Every row gives one point. Examples show where two turns around zero, p and q, send a point. Write where each new point lands after one turn and then the other. Backwards means that the second turn is done in reverse. Each puzzle has new turns, and all numbers are rounded.

Turn p:
[10 72  6] -> [  2  65 -32]
[-25   9  25] -> [-4 22 28]
[-2 -7 -1] -> [-1 -6  3]
[-12  15 -44] -> [-39  -2 -28]
[ 29 -88  14] -> [ 42 -79  27]
Turn q:
[-6 26 49] -> [24  7 50]
[ -2 -18  24] -> [ 25 -16   5]
[ -6 -15  13] -> [ 13 -16   2]
[59  4 30] -> [51 42 -6]
[-38  26 -97] -> [-104    1  -27]
[ -7 -23 -20] -> [ -9 -18 -24]
Where do these land?
p, then q backwards: [ 34 -12 -37] -> [ -2 -48 -19]
p, then q: [ 35  20 -16] -> [-27  19 -29]
q, then p: [-64  23  46] -> [47 -4 67]
p, then q: [  3  35 -35] -> [-49  -2  -3]
q, then p: [ 18 -21  62] -> [ 62 -13 -26]
q, then p: [-26 -45 -19] -> [-19 -52   7]

Turn p:
[-40 -22  26  42  12 -19] -> [-36 -44  35  12   8 -19]
[ 97 -36  20 -16   7  16] -> [ 90  37  35 -24   7 -20]
[  8 -33 -24 -17  10 -14] -> [  4   2  -7 -41  15 -18]
[ -7  -8  20 -10  23 -24] -> [-23  12  28 -13   1 -11]
[-30  70  -9  57   3  12] -> [-32 -10 -24  83  18  17]
[-11  10  28 -13  10  18] -> [-7  6 23  4 -9 29]
[-34   7 -47 -12 -42  22] -> [ -6 -29 -63  -9 -15  26]
[ 46  -4  23 -10 -17 -20] -> [ 32  26  16  -1 -26 -29]
[-28  14 -36 -19  -6   9] -> [-21  -2 -41 -11   2  23]
Turn q:
[ -6  25  -9  -9 -30  14] -> [-25  19   3 -12 -20  20]
[ 35 -14  16 -34 -47  -3] -> [ 18  -9  11 -54 -39   8]
[ -8  -3  21 -33  10  32] -> [-24 -34  26 -13   8   9]
[-48 -25 -27  66   7 -25] -> [  2  16 -38  72 -14 -39]
[34 15 22  7  3 14] -> [24  0 22 -5  7 31]
[ 11   5  40 -22  31  11] -> [  6 -24  41 -11  31   3]
[-52   6 -35  50  38 -64] -> [ -2  48 -37  59  31 -63]
[ 33 -10 -27 -26 -12  21] -> [  0 -18 -27 -36  -5  29]
Where do these land?
p, then q: [-42  21 -20  40 -19  17] -> [ -2 -25 -43  46 -15  -8]
p, then q: [ -6  40 -39  11 -29  29] -> [ -4   1 -57  24  -4  32]
p, then q backwards: [ 9 -6 54 -3 -4 32] -> [ 19   7  50  19 -19  22]
q, then p backwards: [  7  20 -25  43 -15 -43] -> [ 50  42 -15 -19  -7  -9]
p, then q: [ 17 -16  25 -47  57  -1] -> [-25   2  65 -25  32  13]
q, then p: [ 25 -59  20 -25  25   8] -> [ 28  -3  24 -59   9 -30]
q, then p backwards: [-11   2 -16 -18 -16 -41] -> [ 16  -5 -16 -22  -3 -40]

Turn p:
[-12  23  11  14 -21 -12 -28 -58] -> [ -4   8  21  23 -27  24 -14 -56]
[ -3 -18  -8 -17  22  97 -11  10] -> [-72  13 -13 -28  24  45   7  43]
[ 55  27  26  33 -22  68   3  -1] -> [ 3 61 -6 21 36 66 25 13]
[-14 -13 -29  46 -22  21 -29   7] -> [-32 -10 -15  56 -12  12  14  12]
[-38   0   7 -52 -10 -18  54  30] -> [ 30 -19  31 -52 -32 -25   3  43]
[ 13 -26 -36  12 -24 -33 -26 -40] -> [  4 -25 -43  25 -32   3  -4 -45]
[ -6 -20  11   5   0 -29  -6   8] -> [ 16 -25   0  11   4 -13 -18  -1]
[-21 -36  35 -19 -14  -7  22  -1] -> [ 24 -41  19 -21  -3  21 -17  17]
[ -4  42 -14  11  69 -44  75  39] -> [ 28   6  34 -32  37 -90  59   4]
[ 29  20  -2 -32  22 -42 -54   6] -> [  3  30 -27  -3   5 -42 -57 -29]
Turn q:
[ 26 -20 -29  33   5   6 -64  18] -> [-21 -17 -51  41  22   8 -31  31]
[ 24 -32 -14  -9  -8  23 -16  39] -> [-10  -7 -46   7  -9  20  22  31]
[-30  34   8 -63 -31   8 -26 -16] -> [-15  31 -13 -40 -19  32 -18 -58]
[ 61 -21  36  17 -35   9  25  -6] -> [ 58 -23 -16 -17 -37 -16  -6  39]
[ -7 -10  58 -16 -12  14 -25  28] -> [-11  25   0 -33 -26  35 -19  38]
[-22 -13 -47  -8 -17 -13   1 -12] -> [-30 -27 -11  10  -4 -12  13 -37]
[-27 -46 -32 -38  44  54  23 -32] -> [ -4 -49  13 -19  44  53  58 -24]
[-22  53   1 -19  43 -52  41 -18] -> [  3  45  50 -16  35 -49  15 -40]
[ 20  60 -27  30   1  11   1  28] -> [ 25  42 -13  61   0  -9  -1 -10]
[-41 -39  61  43  -7 -35  16 -56] -> [ -8 -52  80 -33 -15 -22 -46  19]
[ 17  33 -16  30  17 -25  26  27] -> [ 13  30   8  39   7 -43  15   9]
Where do these land?
p, then q: [ 54 -28  32  44 -28 -66  32   7] -> [ 62 -38 -43  19  43 -39   6  44]
q, then p: [-33  -2 -17 -29   1  -8 -41  -7] -> [-49 -14  22 -13 -23   3  -5 -14]
q, then p backwards: [ -2 -36  55  -8 -48 -12  20  45] -> [-42  12 -37 -55 -40  21  23  20]
q, then p: [ 25  51 -24 -34  47  37 -26  28] -> [-42  55   5 -14  22 -21  60 -23]
q, then p: [ 36  -3 -30  43  -2   8  22  33] -> [ 31 -10 -17  42  17 -20  42  11]
q, then p: [-47  45 -35  13  20   5  26 -38] -> [  6 -13  38   2  36  37   4 -62]
p, then q: [ 33 -31 -14 -44  -2 -12  -1 -43] -> [  0 -33 -45 -16  14  16  11 -48]
q, then p: [-42 -29  38 -14  29  17 -14  19] -> [-25   8  40 -25   8  12 -15  51]
p, then q backwards: [-24  35  -4  29 -17  31 -18 -44] -> [-65  23 -14  -1 -10  21   7  24]

Turn p:
[-21  -6   4  42   4  31  14 -14   8  24  48] -> [-23 -46   4  17   1 -11 -29   6 -25 -20  40]
[ 86  -4  -1 -15  27 -43 -16 -25 -13  25   7] -> [ 69  27 -11 -10  37  -5 -11 -33 -52  30 -12]
[-25  -9  16  21  39  -1   3 -16  27 -17 -17] -> [-29 -14  22  15  -1 -31  35   1 -20  -1 -15]
[ 11 -11 -20  42 -13   9  -9   1  11  42 -22] -> [ -6  -6 -45  39  -9  19   8  -9 -26   0  16]
[  6  -3 -40 -17 -45  11  51  -6   4 -22  56] -> [ 39 -46 -16 -36  11   2 -21  43  33 -31  25]
[-28   4  23 -19   1 -17  12 -26 -56 -18  -9] -> [-20  -4  18 -61 -24  -3  -3 -18   7  29  -9]
[ 20   0 -13  -1 -62  -1 -14 -19  22 -20  24] -> [ 55 -27  -4   6 -20  16  -2 -11  26 -33   6]
[  4  15  10  14  11  26   4  11  -9 -24 -23] -> [-14  24  16  -3 -23   6  15  23 -15  -9   2]
[ 23 -16  24  10 -26  29   6  16  18  58 -24] -> [-12  -7 -16  39  14  69  -8  -2 -25   0  -3]
[-30  41  -2 -16  21 -20 -15 -11  16 -25 -10] -> [ -9  19  28  -8   5 -32  37 -18  29  -1  10]
[  0   7  12 -25  48 -10 -18 -26 -12  -7  -9] -> [-10  25  21 -25  17 -28   9 -29 -18   4 -17]
[-22  -4  -3 -20 -13 -37  -7  97 -23 -10 -18] -> [-13  45 -12  21 -13   4 -23  38  66  54 -26]
[-26 -13 -10 -14   7  23 -11  18   7  -6  -4] -> [-29   9  -5   7   2  -7  -7   9  18 -23 -16]
Turn q:
[ 21  31  16  51 -11   5  -9   2  18  -9  16] -> [ 28  25  18  10 -44 -16  -8 -13  27  13  -5]
[  4 -22  34 -15 -27 -27 -13  15  13 -26  24] -> [ -4  -3  -3  17 -34  -8 -14  40 -11 -31  26]
[-17  22 -23  17 -39 -14 -40  15 -43  25 -11] -> [  9   7   7  24  -6  -1  -5  14 -52  48 -42]
[-22  24 -29 -35  -9 -15  36 -13 -19  -8  12] -> [-44  38  -4  -5  40 -12  -5   4 -16   7   8]
[  0  22  26 -35 -38  46 -36 -32 -13 -25  -7] -> [ -4  31  -5 -49 -34  55 -10  33 -16  12  -2]
[ -6 -16  10  26  32 -12  35 -21 -27 -18 -26] -> [ -7   3  21  24  21  18  54 -17  17  -7  15]
[ 23 -44 -11  -2 -19  -2 -36  27  -5  10  46] -> [  4 -24 -39  23 -38  -9 -27  -9 -37 -27 -10]
[-18 -14  19 -24  37   1   5 -24  39 -25  39] -> [-11   1   9  -7  12  20 -39  -6  29 -51  36]
[ 24  22 -38  10  11 -21 -15  -6  13   9   2] -> [ 29  14  11 -10  12 -32  -9 -26 -18  -4 -13]
[ 26  23  36   7  28  35   5  15  22  45 -30] -> [ 39 -35 -11 -31  -3   1   6 -12  43  45  18]
[-11  -7 -29  33  12 -12  37 -29   6  21 -30] -> [-20 -13  40  -1  26 -18  32 -36  11   8 -16]
[-25 -42 -11 -33  22  15  30  51  -3   0 -36] -> [-20 -46 -43   5  48   2  27  31  21 -13 -15]
Where do these land?
p, then q: [ 20  -8  14 -18  35 -26 -31 -23 -36   8 -25] -> [  1  14  24 -31  27  14  15  -8 -35  41  21]
p, then q: [ 17  -4 -23  10 -26  22 -27 -14  36 -45  40] -> [ 21  30   0   8 -44 -22  30  17   0 -54   5]
q, then p: [  7   5  16  -9  -2  38   9  20  19 -33  -8] -> [ 13  10  -7  17  21   7  20  25  32 -26  -1]
q, then p: [  7   9  21  51 -13  13  38  10 -31  35  18] -> [ -7 -58 -28  21   7  17  11 -27  -8   8  39]
q, then p backwards: [-43 -21 -33  22  11  30 -10  14   3 -19 -38] -> [ -4 -44  20 -45 -12   2   9  10  39 -11 -25]
q, then p: [-12 -24  13   0 -21 -35  -5   7  29 -33 -21] -> [  6   1  28  16 -23   2  -6  40  21  26 -25]
p, then q: [ 40  19 -27 -19  -4  22 -22  13  14  32  19] -> [ 43  46 -10  -2   1  11 -12 -32  10 -16  -9]
p, then q backwards: [ -6  -5 -25 -28 -10 -31 -10  27 -32  22  43] -> [ -6  46   1 -14  24  24   6  27  30  24  32]
q, then p: [-12  -2  46 -10 -26 -29 -10 -43 -41  20 -25] -> [-33 -19  16 -14  -2  35 -68  13 -10  14  18]
q, then p: [-28  55  13  38  33 -24   5 -28   3 -26 -28] -> [  0   8  68  29  29  22  12   3 -41  11  23]
p, then q: [ 21 -23 -29 -31 -19 -12  45  16  -2  12  27] -> [ 39 -29 -42 -16  24 -11  -7 -12  -4 -30 -17]
q, then p: [-10  -2  13  -5  41  32  18   1  37  27   0] -> [  4 -18   1  21  37 -19   4 -18  -6 -37 -33]

Turn p:
[ -7   1  10  15  21  -5 -26  24  -1  12 -20 -13 -23   3] -> [  4  29 -12 -10  11  -7  -7 -14  -9  15  -9 -38  -1  -6]
[-28 -15  26 -24   7 -18   9 -25   8 -17 -11   4  -1  13] -> [-13   4  32 -31 -11 -13 -28   9  -1 -16  -2  11  -1 -16]
[ 29  -1 -31 -14  14  -8  37 -23  -9 -12   5  14  14  24] -> [ 14 -36  10 -12  -8  14  30 -12  13 -18   6  28 -23 -23]
[ 26 -15  25   5  11  13 -26   2  22  14   9  11  15  -9] -> [ 35  28  -1  12  12  19 -23   6  10  10   7  11  -1  11]
[ 20  16 -31 -20  24 -14  -8  24  -4 -17  15  33   4 -28] -> [ 23   2 -49   5  12 -20  20  12  -5 -27   6  22 -23  -8]
[-25 -24 -12 -24 -19  14   6  21   5 -21 -14 -22   2   1] -> [-11 -19   7   7 -22 -12 -11  34  10 -15 -14 -34  -3   0]
[ 27 -15   3  -5 -32 -11  -2  -2  21   0  25 -21  23  -2] -> [ 15 -30 -10  19 -12  12 -31   0  26  10   0  17  14  11]
[-16  22 -10  -3  27   4   1  25   7  22   8 -17 -32 -26] -> [ -7  12 -19  10  27 -38  14   7  -4  25  16 -23  -1 -16]
[  0  -9   2  -5   3 -12 -15   0  -1  23 -36  30 -22 -17] -> [-10  47 -11 -23   0  -8  11  -2  23  -1  -9   0 -10  10]
[ 15  -9 -14  14   0  26 -25 -25 -12  -2  24 -10  -4  -1] -> [  8   2  -4  20   8  34  13   9  -6   9 -14   9  28 -18]
[ 26  -9  19   9  -4  22   7  16 -11 -15  22 -20   7   3] -> [ 15 -15   9  43   1  13 -15  -7 -11   9 -14  -1 -11  -2]
[ -4  14 -14 -12 -26  -3  12 -20   3  -3  11  25  -1  27] -> [-25 -16  -2 -13 -23  21  10   3  -2  -8  23  23  -4  -1]
[-23   9   7   5 -14  19 -22 -24  30  19   4   7  -6 -16] -> [-13  29   5   1   2   5  -4  22   5  11  27   4  37  11]
[-33  -1  12   3  19 -17  26  -8 -23  17  -2   4 -11   8] -> [-28  -3  24 -30  24 -16   5  -8 -12   9  -6   2 -13  -5]
[-19 -16   4  30  -3 -16  33  12  -8 -23  -7   7  15  23] -> [-16 -28  22 -10  13   8 -11 -24  -8 -34  -5 -16 -15  15]
[ 12  19   7   2 -17  17 -19  -5   5 -28 -12 -22  -7 -28] -> [  9  16  -5  36 -27 -16   0  -3  -7  -7  -8  -4  31  -1]
[  2  32  -4  24 -12 -12  12   5 -31  31 -22 -10  27  24] -> [  2 -22   6 -23  -9   4  29 -35 -19  26  -5  -9  -2  39]
Turn q:
[  6  -3 -34  14  -7 -11 -17  -4   6  34 -14  26  -6 -16] -> [-15  11 -22  16 -14 -19 -23  -5 -39  -8   5   2   7 -20]
[-17 -17 -25  34  -6  25 -17 -32  15  34 -28  24   3 -26] -> [-34 -14 -17  38 -17 -18 -27 -30 -21 -32  -4 -14  25 -12]
[ 12   5   3  31   8  20 -23  -6  12  -3  28   8  -6 -13] -> [ -2   6  31   9  -1 -14 -21  -3   8   4 -13 -16  20 -27]
[  5  -1   6 -13  27   0  10  32 -13  -9  14 -40  -1 -16] -> [ 26  -9   1  -1   1  -4  11  42  29  14  20 -14  -6   4]
[ 24  18   1  -4   7  13   4   4 -11 -28   5 -15  -6   5] -> [ 29  13   1  -8  11  10  14   2  18  12  -8 -17   5  -7]
[ 10 -32 -14  22 -34   3   6 -14  22  23 -10  13 -18 -28] -> [-15 -11 -20  -2 -27 -20 -38 -37  -4 -12  11  -3  -7 -22]
[ -4  12  -8   4   9 -10  32  15  -2  -6  17  -8  -2  11] -> [ 16   3  -2  -3  -1 -16  22  13  17   6  -6  23 -10  -5]
[-2 12  5 26  7 18 -4 -3 27 -8  5 -9  5  6] -> [ -9  -1  14  13   8 -16  -1  -6  18   3 -29 -15  -2  -4]
[ 18  26  40  -5  14  -7  10   2  -8  -3  -4 -16   7  20] -> [ 12  -1  19   8  18  30  26   6   7  16  -7  -4 -30  -4]
[-19  -6   2 -15 -26 -36 -11  13 -17 -16 -29  -3   7  22] -> [ 15   3  -7 -19   5   7   2  -3 -32  -8   2  10 -22  49]
[-17  -7  18 -30 -32  -7   6  33 -34   7  -4   6  17  38] -> [  7   7   4  -9 -25  30  14   0 -13  24   8  32 -12  53]
[-14  32  14  -2  -7  13   0 -20 -11  -4  15 -11 -11   2] -> [ -3  24  25   3   0   7  26  -9  16 -16   4  -7   2  -1]
[-14 -27 -16 -10   6   3  -5  -2   5   7 -31  39 -21  -2] -> [-14   0 -34   4   1  14 -36  -1 -12 -25  -2  21  14   5]
[-27   2  30 -29 -15 -36  -1  16 -11 -10 -10  19   9   9] -> [ -3  -3  13 -29  -5  28   5  17 -23 -14  -1  25 -24  32]
[ 10  -8   1  -3  27  -1  -4 -17   2  -2  26 -24  -7  15] -> [ 0  0 14  4 36 -9  5  3 20 16 19  1  8 -9]
[ 18 -18  -8 -18  26 -15  25   5 -22 -27  13  -8  27 -11] -> [ 31 -36 -10 -25  12   2  23  22   2  15  11   7  17  -8]
[ 11  13 -15  -2  -3  26 -12 -19  41  12   8  -1   4 -15] -> [-39  10  -7  -1  -1 -15  -2  -9   9   6 -11 -30  12 -24]
Where do these land?
q, then p: [ -1  -9  11  -6   7  15  -8  -2  10   9 -15  -7 -18 -75] -> [  1 -21 -24  40  -6 -10 -34  26   0 -11 -19 -23  36  -8]
q, then p: [-11  15  -4 -12 -15   6   1   4   6  -2 -15  18 -18  17] -> [ -7   7  -1  -6 -23   1  24   1 -17 -11  17  -5   4  -2]
p, then q backwards: [ -1  13  -5  24  -4  13  45   0   7   1  21 -14  -9 -97] -> [-47  -3 -40  40  53  15   1 -30   5  21  14 -38   3  41]
q, then p: [ 12  -1 -34   6  14  -8 -10   0 -10  12 -13  -1  -7  15] -> [ 12  -9 -20  -9  21   4  27 -18 -10   1  -5   5   3   3]
p, then q backwards: [-11  -3  13  -5   9  17 -10  18  11   0 -17   0  48   7] -> [ -9  -3  11   4  -6 -17 -26  29 -26 -25  -7 -17   2 -11]
q, then p: [  4  -5  -3  -9 -11 -17  -8   7 -34   0  40  15  -5  16] -> [  6   6  -4   2  -3   7  -2   4 -18  19  10  43 -27  21]
p, then q backwards: [  4  -5 -11  -7 -20  -5  -8 -32 -15   9 -12  20  34  19] -> [-19  -3  20 -26 -15   1  19  14 -19 -23   8  24  15   4]
p, then q: [  5   4   0  20 -26   3  -4  11 -16  18 -18  12 -14   4] -> [-13  16  -9  19   4  -7  23 -21  13 -10  -4   9  -3  15]
q, then p backwards: [ -9 -11   0  -9   5  17  -7   8  13 -25 -11   7   6  17] -> [ -5 -23  -1  14 -17 -15 -13   2 -10  13   0  -3  13 -10]
p, then q: [ -9  -4  12  25   9  10  -6   8   7 -49 -18   7  16   7] -> [ 40  -1  22 -13  20  13   9 -15   7  -1  -8 -28   8  13]
p, then q: [ -5   0  -1  -9  -8 -52  -5   1  -4  -9 -16  -1  36  17] -> [ -9   6 -22 -37  24  22 -11 -16 -18  14  16   1  12  23]
q, then p backwards: [-14  -1   2  25   6 -17   2 -10  12   7  43   0 -14  21] -> [ -3  -1  29 -11  17  -7  34 -26   1   4   2   2  -8 -26]
q, then p: [  1  23   6 -13  14   8  -2   4   9   0   7  15  -6  19] -> [  2  15   9   0   1 -15  16   3 -11  -1  19 -13  -9  14]
p, then q: [  6 -15  13  -7   8  -7  32   1  -7   8   4  15 -17   0] -> [-13   9   6   2  10   6 -19   8  11 -31   0  10  -9 -12]
p, then q: [ 64  -2  -1  -3  -7  -4  -2 -13   9   7  -3   7 -13  -3] -> [-25  11 -11  -1 -10 -10  -8 -34  -2  -7 -23  -8   4 -42]
p, then q: [-16  11  14  -7  15  13  -1 -11 -15   8  10 -39 -12  -4] -> [  1 -24  10  22 -18   7   6  15 -23  -3  24  -3 -18  -3]
q, then p backwards: [-19 -10 -12 -13   3   7  -7   7  16   7  12 -56  -7  18] -> [-12   4  -1   0 -10   0  22  25  26  41 -11   5  -4 -32]
